Rows are points. The last column is the point's height on a tilted bowl or saddle (a function of degree 2), plus a little noise. Count its main directions that bend up, bend down and stay straight.

Points:
-1 -18 -11 -1

-5 23 5 17

-55 37 -40 -54

-30 -26 -40 -29

-44 -33 15 -6

-36 -47 4 -9

28 38 32 39

36 -30 3 -6

0 9 22 25

2 18 -29 -1

103 -17 -66 -86

16 20 57 47

8 -41 26 11

-6 57 -14 10

16 30 13 27

-30 -60 -88 -63
Directions: 0 up, 1 down, 2 straight

Points, 26 rows:
46 -89 -6 49 -98

14 3 31 -55 -13

42 46 -21 7 -10

-2 -17 -15 -4 -2

60 8 -19 48 -34

16 -13 0 0 9

26 1 -25 32 -10

7 -18 19 -33 5

14 -14 -13 16 0

-39 -8 -51 -46 -66

28 -41 0 60 -44

69 21 -68 13 -21

38 29 0 -18 -2

50 9 7 36 -13

-23 -55 7 -62 -53

-12 3 60 32 12

-16 -52 15 -23 -11

-4 -7 -75 -5 -37

14 -46 70 -33 13

26 -3 2 -27 5

31 42 -49 40 -26

-7 92 -46 8 -58

67 -30 34 -39 -21

-10 -36 2 -43 -19

-63 46 -16 42 -74

25 -27 -62 -20 -30
Directions: 0 up, 3 down, 1 straight

Points (39 x 7):
-19 -65 -8 6 -31 37 38

14 -15 18 -63 -3 -18 5

-84 -22 37 -27 -1 20 32

-21 13 -22 -2 -8 10 15

-46 10 0 67 -35 -50 54

-69 -49 -35 21 7 54 53

7 -71 5 23 -55 -13 50

-13 -4 31 39 -2 -21 27

43 33 18 40 8 -8 31

22 9 -32 54 -84 -4 59

-11 -22 61 29 69 -63 61

-49 11 20 49 2 9 28

-52 62 19 26 44 -33 41

-19 -50 8 -86 -16 -41 17

-39 9 60 -20 -3 7 17

14 24 -10 12 -74 50 48

-19 14 56 -4 -34 2 25

45 -42 -23 -72 38 -5 28

-43 10 -11 -22 45 25 20

52 10 -53 41 57 4 47

-30 4 -23 -21 64 -7 24

14 21 10 -3 18 3 10

22 73 -32 -51 56 -22 21

-48 10 5 22 -29 32 29

36 -51 -22 27 6 78 45

22 -2 4 -29 -27 37 18

-59 -12 2 -44 22 -21 15

24 -89 -43 28 40 31 57

-33 15 -43 -15 9 29 25

-41 50 -7 50 -3 -38 42

-15 3 48 46 53 -36 42

-43 29 -2 93 3 5 42

-1 25 -5 -4 34 35 15

-24 -56 -11 -78 -5 48 36

26 36 -4 -46 -4 -10 5

30 -11 2 29 -41 66 39

1 -44 -3 33 -74 -10 50

46 -16 -41 -54 -59 19 42

2 -28 -49 8 28 26 31
Directions: 5 up, 0 down, 1 straight
